Rows are points. A path goes straight from each point to the next, and from the last back to the first. The post is the endless flat space through its rows: a point in 2 columns, a line in 3, a plane in 4, and so on, so that a path can go around it. Count how often the path circles the post. Going back the other way cancels.

Post:
[[-36  20  36]
 [ 29 -15 -10]]
Path:
[[ 18 -22  14]
 [-26 -19   5]
 [  2 -21 -50]
 [ -5  41  19]
 [ 34  36  24]
 [-16  25  14]
 [ 44   1 -10]
 [  9  -3  23]
 [-22 -22  49]
 [121 -41 -34]
 [ 63   6 -38]
 [-96  64  56]
 [ 13 -31 -24]
 [-36   5  53]
 [ -7  34  60]
 [  7  39  47]]
Times around: 0

Post (7 x 8):
[[ 17  39  41 -12 -23  12  10 -24]
 [ 14  82 -43 -25 -51 -23  90   1]
 [ -3 -47 -10 -25  38 -37   4  -4]
 [ -1  35  -9 -40  75   3  27  25]
 [ 49  26  55 -49 -25  66   8  35]
 [-13 -32  21  -8  38 -17  -5  40]
 [ 40  -5  -7  36 -60  18   2 -31]]
Path:
[[ -6 -16   9 -40 -28  36  59  33]
 [ 36 -28  -3 -45  57  22  36  18]
 [ 31  59   2 -53  59 -45  58 -24]
 [ 13  57 -21 -31  -4 -49  33 -66]
 [-18  15  24  43 -93  31   0 102]
 [ 10  20  56  -8 -78  65  19  -4]
 [ 39   9  31 -63 -42  26  65 -24]
 [  8  81  70  19 -44  12  34  33]
 [ 28  -1 -12 -71 -19 -60  45  -3]
 [ 12 -30 -28  -8 -12 -18   9  68]
 [-27  19  37 -39  -1  15  -3 -28]
 [  0   4  80  44 -17  47 -29 -44]
 [ 23 -44  18  -2  13 -30  31 -49]
 [-25   8   3 -12 101 -63  17  -4]
 [ 59  82  36 -18 -53  12 -17 -54]
 [  7  37   5 -71 -62  14  19  85]
 [-15  22  54  -9  -2   9 -24  30]
 [ -5  28  15  -1   9 -32 -13   9]
 [ 75  -5 -37 -25   5  21   8 -25]
 [ 26  -9   5  32 119  15  -6  41]
 [-15   5 -12  28  79 -37 -21   4]
 [  1  -1  -4 -19 -69 -44  16  18]
 [ -3  22   4 -33 -49  21  42  40]
 [-23  30  66  -5 -72   7  62  24]
 [ 69 -57 -53 -10 -72   9  51  -9]
 [101   9   4 -41 -57  78  32  43]
 [ 33 -28 -10 -53  -1 -19 -11  -8]
 [-31 -15 -11 -27  55 -11   7 115]
 [ 23  33  30 -15   3  34 -33 -23]
 [-27   4 -17   4 -40 -12  18  20]]
Times around: 4

Post, 11 rows:
[[ 26  -6  28  12  70  23   8 -13  38 -44 -29 -95]
 [ 69 -18 -26   8  -5  45 -14 -33  35  -3   3  34]
 [-26  39  19  10   5  -3  22  -6 -32   3 -11  -2]
 [-23  43 -72 -13 -17  23 -45 -33   8 -56   8 -41]
 [-38  12  -4  17   7 -25  -8  25 -43 -10  18  13]
 [-16  18  40  -3  22   2  -9  20   1 -37   1  16]
 [-78 -26  13 -31  79  45  -7 -35  42   9  45   9]
 [ 26  -7  43 -22  54  19  -1  85  -7  34 -27   6]
 [-50   3  12  -1  11  -1  -2  -6  62  61  16  -4]
 [-19 -23  16  13   7 -30  -4  -1  10   5 -29  22]
 [-30  28 -25 -14 -35   5   9  11   4 -63  -1 -35]]
Path (23 x 12):
[[-24  69 -66 -10 -41  26   8  -8 -57 -27  63 -37]
 [-19  23  27 -39 -34  37  11  36  10 -81  -6  -9]
 [  3 -83   4  48 -67 -50 -15  56  23 -10 -53  38]
 [ 42  -8 -10  19 -82 -34   8  30   6  -6 -42 -14]
 [ -7  48  23 -31  27  29 -15   2  31  22   4  17]
 [-43  13  46 -30  21  37  39  -6  69 -53 -16 -24]
 [-58 -10 -17  17 -49 -35 -47  24  64 -17  41   9]
 [-27  61  16  12  46  40 -49 -72 -63 -92  33 -63]
 [-78  48 -66 -11 -81 -56  38 -31  -9  43  26 -20]
 [  7  88  -5  -5  88  88  35  -9 -45  32  33  -5]
 [ 30  11 118 -12  -4  51  29  74 108   7 -60 -41]
 [ 33 -82  29  10  31  -3 -33  20 -12 -61 -24  24]
 [-34 -18 -17  -3  72 -35 -60 -44   2 -22  26  16]
 [ 56  23  77   6  87  36  36  21  28   0 -10 -22]
 [-59  49  37  10  52  23  18 -29  -9   6  95 -29]
 [-36  14  32 -35  10  55   4  45 -25  -1 -15 -24]
 [-17  23 -90 -13 -24  79  29 -41  21   1   1 -42]
 [ 25 -37 -24   5  45  30  13 -47  39 -39 -14 -11]
 [-29   7  44  24  87  39 -48 -17 -29 -76  31  30]
 [ -3  54  20  32  65  38 -25 -85 -22   2  29 -36]
 [ -2  95 -64 -49 -42  49   7 -95  45 -49 -21 -64]
 [-24 -18 -48  32  29  -9 -13 -51  -4  -9  15  17]
 [-46  41 -34 -31  55  14   9  15 -61  59  -8   8]]
Times around: 2
